Each row is a point. The last column is the point's height on a tilted bowl or saddle (a function of degree 2), plus a little noise. Count its main directions that bend up, bend down and stay straight.
(in the rows, 128 means zero)

Points (10 x 3)
[[184 145  79]
 [125 109 128]
 [141 124 128]
 [116 112 123]
 [148 105 137]
 [106 145 137]
 [100 126 121]
 [ 83  85  70]
 [114 115 123]
 [157  85 159]]
Directions: 1 up, 1 down, 0 straight

Points (17 x 4)
[[152 165 112 107]
 [ 87 128 163  90]
 [152  98 131  94]
 [140  91 128 100]
 [157 163  94  98]
 [ 79 124 114  93]
 [143 164 117 107]
 [105  94 129 118]
 [114  77 110 106]
 [166 123 137  97]
 [139 127 115 110]
 [ 89  81 150 120]
 [ 91 117  98  97]
 [111  92 149 117]
 [137 125  83  89]
 [101 121 141 111]
 [161 136 116 103]]
Directions: 0 up, 2 down, 1 straight

Points (22 x 5)
[[ 83 171 109 118  68]
 [142 116 167 115 134]
 [129 116 154 105 154]
 [ 98 146 123 142 129]
 [114 185  90 122  81]
 [ 81 157 107 175 148]
 [108 164 151 156 108]
 [123 107 142  83 179]
 [153 162 111 141 136]
 [118 129 155 131 125]
 [113 144 131 126 133]
 [114 182  97 141 119]
 [161  95 103 201 166]
 [122 122 149  94 163]
 [129 109 128 111 151]
 [160  96 127  90 139]
 [154 197 155 111 119]
 [140 123 111 111 138]
 [153 136 130 101 137]
 [131 118 109 146 157]
 [119 132  85  93 103]
 [125 117  99 114 142]]
Directions: 1 up, 2 down, 1 straight

Points (25 x 5)
[[122 120 143 104 131]
 [ 65 132 148 122 155]
 [ 71  93  92 166 188]
 [120 145 174 139 123]
 [183 128 130 157 133]
 [163 116 135 122 149]
 [139 147 111 151 135]
 [125 109 104 116 133]
 [110 134 133 135 138]
 [103 106 152 147 151]
 [137 109  94 125 144]
 [151 161 178  98 121]
 [136 168  74 174 174]
 [ 97 143 132 141 145]
 [114 167 142 119 105]
 [ 75 117 136 128 148]
 [127  83 149  94 108]
 [132 138 146 132 126]
 [149 136 119 105 150]
 [141 102 121 113 130]
 [167 142 179 123 134]
 [122  53 142 111  52]
 [165 109 120 148 144]
 [167 144 150 148 111]
 [139 139  93 167 161]]
Directions: 2 up, 1 down, 1 straight

Points (41 x 7)
[[112 100 125 130 154  95 115]
 [139 113 121 108 149  89 110]
 [137 113 153 158 109 104 113]
 [151 124 151 166 135 167 123]
 [114 127 171  80 132 121  85]
 [128 125 131 168 140 118 107]
 [ 93 123 151 101  91 118 107]
 [ 87  84 120 156 126 102  86]
 [144 142 121 136 119  62  92]
 [141 125 147 129  82  95 116]
 [126  97 149 146 145 150 122]
 [140 133 112  99 143 132 105]
 [153 116 145  80 138 151  84]
 [ 97 111  93 140 127 146 126]
 [128 101 102 114 154 139 121]
 [126 151 123 114  94  65  88]
 [124 179 111 126 176 174 122]
 [145 183  69 177 103 139 105]
 [159 155 102 130 166 133 117]
 [111 122 129 104  98 130 115]
 [178  99 121 146 155 129 112]
 [122 108  78 163 135 132 126]
 [ 91 126 133 136 136 152 111]
 [160  57 145 113 113 148  83]
 [142 114 159 119 110 128 122]
 [112 115 115 133  92 105 120]
 [105 153 172 131 129  95  89]
 [157 112 149 111 110 101 105]
 [111 127 182  47 132 132  40]
 [114 154  91  90 154 138 108]
 [133 156 120 150 167 136 119]
 [139 119 128 118 182 105 133]
 [ 73 116 116 103  95 120 104]
 [130  78 133  94 128 147  89]
 [128 137 117 129 104 130 122]
 [ 88  86  78 117 129  76 116]
 [137  95 113 142  59 124 127]
 [ 86  90  98 132 145 100 107]
 [130 123 128 122 128 184 128]
 [193 131 123 154 159 163 104]
 [105 114 142 122 129 102 106]]
Directions: 2 up, 3 down, 1 straight

Points (39 x 7)
[[115 132 142 122 154 140 112]
 [ 83 128 156  96 131 116 164]
 [110 105 140 170 158 142 122]
 [158 112  87 106  90 143 143]
 [136 134 187 134 133 148 136]
 [143 147  76 127 116  97 160]
 [116 143 147 128  91 145 112]
 [148 118 120  98 111 150 122]
 [ 94  99 142 130 141 171 118]
 [137 133 128 115 156 154 105]
 [ 65 122 161 148 118 105 169]
 [138 122 140 122 113 150 106]
 [ 87 170 126 182 123 106 168]
 [147 126 139 123 162 153 104]
 [116 140 162 113 171 138 119]
 [ 85 144 136 205 130 113 176]
 [130 165 127 140  88 132 129]
 [116 132 125 165 183  83 109]
 [134  80 126  95 117 110 142]
 [108 146 114  89 118 143 151]
 [166 206 163  95 102 123 209]
 [136 139  70 163 148 166 142]
 [180  93  95  96 170 141 159]
 [161 146 139 148  97 125 114]
 [102 121 124 125 146 121 125]
 [114 125 163 175 143 139 133]
 [133 129 134  88 101 130 127]
 [104 102 132 114 123 124 130]
 [161 133 144 114 155 167 112]
 [ 86 134 130 126 115 121 140]
 [107 144 169 124 125 127 139]
 [104  87 138  91 160  88 179]
 [145 133 152 133  99 147 102]
 [149 129  98  97 111 119 146]
 [ 73 130  88 136 131 121 169]
 [126 132 128 117 141 174 107]
 [159  85  90 137 170 144 138]
 [ 97 109  70 121 154 180 142]
 [155  87 190 108 143 127 159]]
Directions: 4 up, 1 down, 1 straight

Points (68 x 9)
[[124 123 108 147 134 159 143 111 138]
 [104 176 112 119 129 183 129 148  97]
 [175 129 148 109 184 128 139 100  99]
 [160 161 149 130 144 105 145 157 114]
 [158 196 109 167 125 164  95 152 161]
 [136  86  79 109 104 106 145 119 121]
 [146 166 108 109 146 102 165 159  95]
 [ 90 121 170 114 107 128 150  89 122]
 [184  82 137  58  87 125  85 173 173]
 [127 147 142  56 137 111 106 120 161]
 [131 123 140  98 165 128 158 143  91]
 [127 170 135  94 188 126 157 134  99]
 [122 110 116 143 137 102 119  82 144]
 [132 150 137 115 120 150 171 126 107]
 [144  98 139 128 142 130 109 108 134]
 [152 152 117 165 176  91  75  82 137]
 [150 147 139 152 141 153 157  67 167]
 [ 99  96 115 150 169 112 170 141 120]
 [131 125  98 128 139 134 137 111 138]
 [153 126 128 147 142 117 118 158 135]
 [139 125 105 145 146 133 123 160 131]
 [118 159  94 143 128 170  69 112  78]
 [145  95  61 157 151 123 149  74 217]
 [142 128 148 132 120 122 115 124 126]
 [137 134 114 126 143 146 128 144 124]
 [124 123 106 149 118 134 125 154 114]
 [144 124 171  98 121  95  64 130 122]
 [157  99 127 104 143  88 103 174 133]
 [104 144 129 123 109  93 165 116  98]
 [181 141 101  83 190 116 100 162 147]
 [141 182 156 162 140 159 103 154 175]
 [111 112 109 122  76 102 110 140  99]
 [123 113 127  82  94 137 139 131 128]
 [ 83  86 170  85 111 128 193 157  44]
 [122 100 182 135 151 160 108 120 136]
 [140 174 130 133 133 100 114 122 139]
 [110 139 172 135 176 159 150 133 114]
 [108 137  80 140  69 119 111 166  58]
 [116  74  94 110  95 167 145 149  96]
 [125 191 122 119 123 128 146 177 128]
 [162 134 141  77 121 141 123 157 130]
 [113 128 137 134 138 148 174 108 113]
 [111 105 133 137 136 123 102 123 131]
 [129 109 161 118 128 102 134 109 118]
 [164 161 128 113 107 125 109 110 126]
 [ 80 127 102 163  97 136 139 120  92]
 [130  89 127 142 130 132 105 163 137]
 [145  90 138 110 171 119 122 166 134]
 [169  78 132 128 154 138 132 148 142]
 [126  86 160 108  87 117 126  98 135]
 [131 114 110 161 132  89 122 140 137]
 [158 154  97 164 118 137 113  97 149]
 [169  99 109 142 141 126  88 153 133]
 [104 150 123 133 120 136 123 109 124]
 [143 151  96 105  94 125 121 151 118]
 [107 169 104  92 150 180 121 105 112]
 [132  96 135  68 141  82 147 118 125]
 [ 88 134 144 176 121 142 122 162 151]
 [151 152  77 126 120 113 160 143 103]
 [ 80 110 128 145 116 115 104 125 117]
 [ 72 135 168 118 126 122 123  92 119]
 [136  82 108  97 152 145 163 116 130]
 [ 97 133  77 131 130 117 137 105 130]
 [155 155  79 143 167 160 141 154 150]
 [129 126 122 156 125 109 171  96 127]
 [124  84 101 148 157 165 154 112 159]
 [165 130 164 139 143  96 122  72  93]
 [117 137 126 144 165 122 153 156 125]]
Directions: 4 up, 3 down, 1 straight

Points (73 x 9)
[[140  78 147 127 127 158 153 150 117]
 [ 87 153 119 104  94 139 152 118  98]
 [139 122 122  83 134 149 128 105 105]
 [163 169 173 162 139 120 121  98 102]
 [153 179  88 138 139 114 118 130 106]
 [ 74 130 138 121 102 157 126  71  88]
 [113 112  98 159  90 148 106 108 115]
 [164 138 130 133 107 169 136 156 105]
 [152 117 107 164 156 137 104 127 116]
 [127 138 124 166  87 112 147 143 111]
 [147 107 105 133 122 115 166 158 116]
 [ 77 135 163 153 176 142 164 161 118]
 [127  80 159 142 125 125 109 194 112]
 [127 156 139 120  97 130 176 160 118]
 [ 84  97 150 142 139 147 137 106 110]
 [140 105 147 141 114  99  99 123 108]
 [108 122 106 125 125 100 137 145 115]
 [125 151  88  94 116 100 132 121 101]
 [150 155 113 132  85 121  98  81 114]
 [147 106 136 179 129 102 109 109 112]
 [155 141 154 111  51  85 130 119  95]
 [ 98 132 149 104  97 142 151 138 106]
 [148 158 113 138 162 126  95 144 107]
 [123 127 155 169 101 100 139 138 112]
 [131 164 124 128 112 175 110  77 102]
 [106  81 134 104 113 170 139 125 103]
 [148 137 109 140 113 113 174 130 117]
 [115 108 190 149 141 164  72 109  66]
 [124  62 109 153 112 151 129 124 119]
 [107 130 119 140 137  99  90 155 118]
 [ 83 144 167 136 217 145 172 146  93]
 [ 94 130 106 112 117 137 111  82 106]
 [135  79  82  90 130 122 126 118 100]
 [122 129 156 130 156  66 131 105  92]
 [130 153 123  98 136 157 196 162 107]
 [112 115  90 117 108 140 131 116 114]
 [130 133 134 186 115 150 121 140 113]
 [127 162 127  95  68 134 133 115 110]
 [101 114 184 124 110  91 126  69  75]
 [103 151 125 104 145 132 106 125 106]
 [ 98 126 105 165 169 119  93 124 116]
 [127 125 116 135 137 159 157 132 122]
 [133 136  94 124 118 130 124 114 119]
 [118 162 148 105 137 113 112 150 113]
 [104 130 169 128  69 148 130 104  92]
 [ 97 135 129 105 138 102 131 149 110]
 [150 120 133  98 102 124  90 112 106]
 [170 147 146 137 178 113 104 149  96]
 [128 130 152 101 133 105 116 134 109]
 [156 132  78 171  99 163  98 147  90]
 [139 142  93 115 136 130 127 148 115]
 [134 165 138 103 115 116 104 128 114]
 [151 130 121 126 106 121 123  64 118]
 [135 113 125 153 125 120  67 150 110]
 [108 121 169 159 120 138 112 110 107]
 [151 115 146 123 101 133 148 155 117]
 [122  88  88 130 108 159 134 180 106]
 [169 137 101 175 145 157 190 148 107]
 [154 100 127 156  87 182 132 148  88]
 [117 138 179  88 111 130  73 146  83]
 [150  98 102 104 133 128 143 125 114]
 [108 123 173 143 145  93 134 166 117]
 [113 152 135 156  99  88 139 159 114]
 [158 197 159 130 135 170 148 159 105]
 [106 120 123  62 189 140 154  87  53]
 [118 186 139 114 156 149  81 149  93]
 [109  73 121 128  59 125 124 125  92]
 [121 142 191 164 122  70 130  79  78]
 [131 121 152 101 179 162  84 161  78]
 [163 114  86 132 119 122  87 146 103]
 [146 121 153 133 150 104 136 107 117]
 [ 96 139 150 122 137  99 121 155 114]
 [123 117 151 104 166 127 140 128 110]]
Directions: 0 up, 5 down, 3 straight

Points (63 x 9)
[[136  96 145 110 126  98 123 135 117]
 [121 183 130 162 151 104  80 135 156]
 [136 145 114 144  83 146 183  99  97]
 [174 100 142 148 119 101 131 142 128]
 [176 131 135 165 101 140 110 141  87]
 [145 109 131 123 173 111 120 166 117]
 [175 152 136 136 153  92  76 160 142]
 [167 120 157  80 126 141 107  96 106]
 [161 117 130 154 157 138 156 161 121]
 [ 90 104 164 122 136 110 121 136  85]
 [ 87  99 101 131 122 122 105 133 102]
 [108 144 138  78 152  97 136 100 140]
 [111  73  92 121 160 117 160 166 116]
 [147 166 120 147 107 143 105 111 104]
 [159 100 106  76 171 144 164 100 139]
 [137 148 109 127  96 110 142 120 108]
 [ 83 134 164  98  82 151 134 142 100]
 [127 126 110 122 119 102  91 157 130]
 [123  98 137 137 143 138 139  74 137]
 [182  98 123 137 119 106 181 103 135]
 [166 140 105 146 117 144 152 106  88]
 [110 134 176 116 106 111 110  75 118]
 [149 150 103 173 156 143 133 116  86]
 [105 187 163 122 146 131 144 108 155]
 [120 103 103 149  94 121 137 159  93]
 [132 137  84 138 133 141 105 114  98]
 [131 168 145  92 132 153 137 117 140]
 [140 120 107 163 155 142 119 101 103]
 [118  87 118 123 142 134 133 143 115]
 [110 179 124 137  79 113 107 138 133]
 [117 120 104 113 179  71 100 119 126]
 [118 143 190 132  82 130 151 193 128]
 [163 163 124 152 159  94 105 139 135]
 [ 99 176 114 174 157 117 134 143 113]
 [163 156 140 149 126 172 132  89  89]
 [151 125 149 161 160 146 141 144 106]
 [103  82 145 135 141 161 133 100 114]
 [169 116 151 112 143 148  90 128  87]
 [113 154 130 158 174 121 142 151  99]
 [107 139 141 174 141 156 113  66 136]
 [136 123  88 103 105 153 122 116 117]
 [144 123 139 118 189 106  65 107 105]
 [166 110 108 120  92 127 118 107  92]
 [114 117  80 143  98  81 147 113  88]
 [ 99  99 131 154 110 146 137 142  84]
 [116 150 136 114 146 101 128 171 127]
 [119 131 133 168 153  76 158 136 149]
 [120 136  84 144 164 142 108 110  86]
 [111 122 134  74 143  84 109 157 125]
 [114 124  76 154  82 134 138  94  68]
 [110 131 116 112 136 108 103  93 135]
 [110 163 141 130 112  97 134 121 136]
 [134  75 139  80 169  81 155 139 140]
 [129 100 166 139 184 103 118 158 106]
 [115 187 137 130 116 134 146 153 149]
 [115 149 127 162 105  73 198 133 137]
 [155 111 114  79 135 104 150 113 139]
 [122 116 133 140 148 120 109  85 130]
 [150 144  82 127 137 116 125 135 100]
 [130 132 142 152 155  88 117  99 147]
 [ 96 114 112 125 187 103 130 163  73]
 [118 144 154 172 152 177  87 125  80]
 [111 129  99 178 142 163 177 160  74]]
Directions: 4 up, 3 down, 1 straight

Points (75 x 9)
[[154  84  90 153 170  93 163 177  72]
 [ 65 144 126 141 106 116 123 123 111]
 [138 133 138 194 112 113 101 120 124]
 [114  95 134  99 170 143 120 150 109]
 [139 182 123  81  60 129 129 122  94]
 [139 130 167 118 130 118 121 108 136]
 [163 139  87 121 170 130 162 132 119]
 [157 182 149 110 102 146 112 121 115]
 [131 109 110  98 122 151 138 128 132]
 [122 114 143 127 122 120 139  94 126]
 [101 138 128 158 107 145 137 112 127]
 [ 83 117  76 132 137 144 138 164 134]
 [ 99 108  99 124 121 110 118 128 120]
 [ 91 110 116  90 140  80 107 104  95]
 [117 105 129 116 115 112 201 144 101]
 [ 80 107 153  94 138 127  99 104  98]
 [133 141 158 172  97 144 133 135 138]
 [144 126 153 125 109 118  96 139 131]
 [112 154  82 155 178 137 187 124 115]
 [114  58 107 149 124 106 106 122  64]
 [ 79 154 128 200 170 138 109 173  45]
 [157 176  96 127  64 132 139 122 115]
 [173 110 114 156  72 126 162 141 116]
 [163 129 189 107 123 173 154 167 110]
 [164 163 163 148 139 133 134 173 117]
 [135 134 137 163 161 106 114 144 114]
 [147 152 149 124 136  85  89 130 111]
 [114 101 101 160 178 153 114 111  88]
 [150  66 171 151 117 138 152 142 126]
 [120 136 121 128 129 144 120 174 129]
 [154  96 131 178 132 114 142 200  82]
 [ 76 102 126 108 133 140 134 140 112]
 [142 134  94 137 131 105 102 150 121]
 [128  99 194  86 124 107 136 160  90]
 [144 172  87 117 135 124 142 149 148]
 [ 92 131 136 147 117 128 141 126 124]
 [138 176 125 169 135 132 163  93 117]
 [127 115 113 109 100  98  79 143 106]
 [ 92 145 129 101 159 106  97 139 121]
 [116 144  96  74 137 147 137  98 127]
 [ 94  58 152 122 153  84 120  64  37]
 [153 142 139 129 130 124 158 131 137]
 [ 96 110 128 111 143 112  91 129 109]
 [146 116 105 129 147  99 139 105 112]
 [164 109 136 139  93 149 140 183 116]
 [173 119 141 112 139 169 162 160 124]
 [151 159 174 140 129  92  85 154 107]
 [118 173 170 132  86  98  87 111  99]
 [129 129 134 171 140 135 130 111 135]
 [133 112 139 149 107 129 114 126 135]
 [130 122 135 175 126 105 119 129 123]
 [125 103 126 153 149 124  80 106 102]
 [134 125 161 137 126 112 133 124 138]
 [134 125 113 140 112 119 116 126 132]
 [ 98 163 139 140 130  98 111 141 120]
 [127  83  63 131 145 134 121 111  86]
 [127 145 110 171 151  94 133 106 107]
 [108  72 131  88 145  67 138 153  74]
 [157 107  93  91 105  98 122 164 117]
 [ 95  98 128  99 178 152 116 159  99]
 [111 130 118 161 123  92 164 144 118]
 [101 127 147 158 130 129 112 105 125]
 [105 125 146 131 155 120 178 148 116]
 [109 139 178 172 136 121 123 134 123]
 [145 196 133  88 158  99 128  93  84]
 [136 109 142 171 105 123 134  91 135]
 [ 79 114 121 124 127 131 140 130 121]
 [152 147 142 171 128 139  81 116 130]
 [ 78 125 140 127 120  87 105 118 100]
 [ 96 179 114  64 135  85 159 143 152]
 [182 136 133 131 125 143 127 140 138]
 [102  64 147  96 142 117 132 185  68]
 [111 136 173 120 142 125 138  92 124]
 [142 148 107 149 145 119 168  98 120]
 [ 90 127 128 124 125 145 159 139 127]]
Directions: 1 up, 7 down, 0 straight

Points (72 x 9)
[[ 84 141 149 111 167  91 147 118 145]
 [146 110 135  82 115 183 109 100 130]
 [140 131 171  89 111  65  76 142 156]
 [148 125 136  99 108 111 119 124 129]
 [160 143 121 104 142 161 127 163 109]
 [ 88 170 139 132 118 141 129  92 150]
 [117 139 127 124 109 173 139 107 133]
 [136 109 100 119 100 148 151 140 143]
 [115 140 170  98 156 113 114 157 117]
 [160 157 111 190 159  76 128 158 195]
 [150 159 108  78 161 157 125 106 127]
 [131  90 134 134 155 136 148 136 121]
 [153 134 106 153 150 137 105  99 154]
 [127 171  80 103 132 113 121 115 147]
 [136 103 133 146 139 145 125 171 118]
 [ 86 141 140 137 155 121 157  90 141]
 [168 116 137 127 184 121 123 135 123]
 [149 140 119 131 134 116 118 122 132]
 [126 127 127 117 137 133 162 172 128]
 [158 114  83 143 136 125 117  98 169]
 [ 64 158 157 128 111 131 119 142 156]
 [114 132  86 133  93  81 168 181 166]
 [ 68  89 153 156  74 157 153  89 171]
 [116 141 113 121 103 107 117 127 140]
 [153 152  64 145 144 104 133 119 177]
 [160 106 188 168 149  59 116 126 150]
 [ 94 127 107 116 114 121  95 137 138]
 [148 121 148 156  98 135 132 153 136]
 [140  89 117 158  91  93 108  85 180]
 [128 163 134 186 121 138 120 117 161]
 [129 108 154  95 173  95 152 130 129]
 [148  93 124  91 131 103 155 113 140]
 [ 87 129 156 186 110 117 167 124 154]
 [153 109 112 141  84 179 126 105 155]
 [ 99 150 130  90  98 151 144 119 141]
 [146 138 144 110 128  97 108  96 138]
 [117 115 136 163 145 100 122 127 134]
 [ 95 137  70 127 106  96 175 140 156]
 [218 128  97 138 166 101  98 111 205]
 [134 138  92  71 132 117 145 135 135]
 [106 144 124 109 141 135 106 106 134]
 [ 92 106 142 125 126 100 138  90 137]
 [105 117 128  99 134 162  84 116 134]
 [161 137 171  98 138 150  86 148  96]
 [ 80  98 109 127 139 150 135 124 143]
 [129 123 146  79 131 139 131 165 117]
 [116 130  85 118 119 128 152 141 139]
 [185 125 104  95 103 144  84  84 171]
 [115 111 108 140 160 113  99 138 140]
 [131 101 126 130 116 124 153 102 131]
 [ 95 123 157 144  92 147 104 146 140]
 [136 142 121 124 153 125  90 144 127]
 [116 170 102 121 119 130 139 120 137]
 [131 146  81 156  79 124 114 134 177]
 [ 89 142 135 148  89 130 130 116 152]
 [ 93 150 147  81 120 157 201  99 159]
 [ 86 111 108  95  92  80  92  73 189]
 [ 59  91 133 143  97 134 129 147 151]
 [142  92 117 138 128 121 106 126 135]
 [152  82 157 164 123 160  92  78 135]
 [163 107 152 120 104 143  90 152 119]
 [159 139 123 134 103 189 101 103 140]
 [ 81 208  85  99  82 171 136 144 168]
 [142 115 121 101 162  94 141 157 132]
 [122 129 133 149 126 133 118 131 126]
 [120 142 156 108  93 110 127 115 137]
 [125 126 119 193 100 110  74 104 195]
 [128 165 125 136  96 105 105  96 164]
 [150 151 182  98 133 136 123 135 105]
 [139 106 155 168 130 163 134 117 119]
 [124 132 128 127 121 157 178 136 133]
 [151 142 132  85 158 105 136 124 122]]
Directions: 5 up, 0 down, 3 straight
